Each point is reached from the start by the listed moves, each made once or not at all, plus a little noise. Is the number of moves made odd or even? Then give how often each move was made.
In the rows, 128 means zero.

Moves:
(1): [158 113]
(2): [138 153]
Start: [141 109]
Points:
[154 133] -> odd (0, 1)
[174  95] -> odd (1, 0)
[185 119] -> even (1, 1)

Moves:
(1): [150 105 146 139 132 122 146 130 189 152 133 133]
(2): [156 160 107 119 153 148 138 110 144 103 119 132]
(3): [119 134 162 125 113 136 146 150 122 105 148 145]
(4): [115 134 136 142 130 114 151 131 129 115 109 128]
(5): [116 109 146 130 162 129 131 110 118 125 131 109]
(6): [135 103 123 156 132 136 134 116 119 123 130 153]
(7): [136 114 119  89 124 131 135 122 103 115 129 129]
(8): [117 122 115 111 155 131 143 136 115 142 143 149]
(9): [ 94 118  96 128 119 121 117 143 172 109 145 135]
Start: [127 142 113 120 159 146 128 137 124  91 135  87]
Points:
[147 119  71 151 184 164 154 123 240  71 148 121] -> even (1, 1, 0, 0, 0, 1, 0, 0, 1)
[123 147 111 118 165 158 166 161 234  51 161 119] -> even (1, 1, 1, 0, 0, 0, 0, 0, 1)
[139  93 135  95 191 146 152 115 151  93 147  68] -> odd (1, 0, 0, 0, 1, 0, 1, 0, 0)
[146  70 165 119 180 158 186 126 133  76 165 120] -> odd (1, 0, 1, 0, 1, 1, 1, 0, 0)
[120 158 106 110 249 163 179 110 114  64 122  95] -> even (0, 1, 0, 1, 1, 0, 0, 1, 0)

Moves:
(1): [145 130 128 114 121 117 124 139 111 135 133 106 127 131 135 116 116 116
 138 130]
(2): [125 155 149 141 120 121 129 129 134 126 184 120 144 117 113 145 131 125
 130 141]
(3): [118 123 136 138 133 130 117 137 132 128 134 109 127 141 119 125 115 122
 125 108]
(4): [146 145 128 154 138 122  97 122 112 120 128 132 127 117 132 132 143 141
 104 133]
(5): [134 130 119 134 144 118 144 131 132 127 119 130 135 130 132 128 140 131
 133 125]
(6): [124 118 129 129 128 144 137 130 107 115 135 113 135 133 132 125 137 133
 128 129]
(7): [133 122 135 156 114 128 144 124 125 132 126 129 132 137 125 118 123 121
 124 130]
(8): [141 118 128 149 123 131 124 155 133 114 142 127 130 125 118 129 122 150
 140 134]
(9): [142 149 128 114 140 139 132 139 142 119 124 126 127 142 116 120 127 132
 113 126]
(10): [118 131 141 140 134 127 122 123 126 151 135 147 138 120 119 127 134 153
 131 128]
(11): [135 117 147 116 133 103 108 101 119 129 167 122 127 141 112 112 111 139
 139 134]
(12): [141 132 141 122 138 135 120 123 124 137 126 145 124 134 142 134 130 122
 136 126]
(13): [131 131 146 131 126 137 138 119 137 117 125 129 141 121 143 128 131 143
 126 124]
(14): [127 139 119 140 102 120 130 131 124 125 126 123 147 154 126 133 139 127
 132 115]
(15): [104 132 129 141 121 129 135 139 133 119 145 141 143 138 157 119 133 139
 112 147]
(16): [153 131 123 122 126 130 127 118 142 153 143 131 119 120 142 141 127 126
 112 127]
(17): [121 133 145 126 117 128 127 129 128 133 137 128 122 119 121 126 152 129
 133 127]
(18): [126 139 140 129 127 114 128 121 120 123 126 134 100 130 133 149 112 136
 141 116]
Start: [108 131 124 128 130 131 129 130 106 115 122 125 139 147 115 141 126 135
 132 107]
Points:
[128 148 141 133 128 125 168 131  92 108 152 113 143 153 195 150 125 162
 124 109] -> odd (1, 0, 0, 0, 1, 1, 0, 0, 0, 0, 0, 0, 1, 0, 1, 1, 0, 1)
[131 204 222 163 159 103  85 126 100 121 243 124 186 158 119 116 153 191
 116 121] -> even (1, 1, 1, 1, 1, 0, 0, 0, 1, 1, 1, 1, 1, 0, 1, 0, 1, 0)
[172 197 198 214  82 120 112 121 107 113 206 144 145 140 131 196 154 174
 129 102] -> even (0, 1, 0, 1, 0, 0, 1, 1, 0, 0, 0, 1, 1, 1, 0, 1, 1, 1)
[172 135 172 174 132 133 159 133  83 138 152 138 140 147 156 155 118 184
 160  97] -> even (1, 0, 0, 0, 1, 1, 1, 1, 0, 1, 0, 1, 1, 0, 0, 1, 0, 1)
[147 173 203 166  86  71 138 102 102 134 235  79 154 179 110 153 114 141
 156  79] -> odd (1, 1, 1, 0, 1, 0, 1, 0, 0, 0, 1, 0, 1, 1, 0, 1, 1, 1)
[156 150 199 181 127 102 122 113 118 164 249 151 158 136  88 149 144 176
 158 128] -> odd (0, 1, 0, 0, 1, 0, 1, 1, 0, 1, 1, 1, 0, 0, 0, 1, 1, 0)
[129 139 181 194 101 104 140 120  83 136 214 157 156 191 140 145 148 203
 156 110] -> even (0, 0, 0, 0, 1, 1, 1, 1, 0, 1, 1, 1, 0, 1, 1, 1, 1, 1)
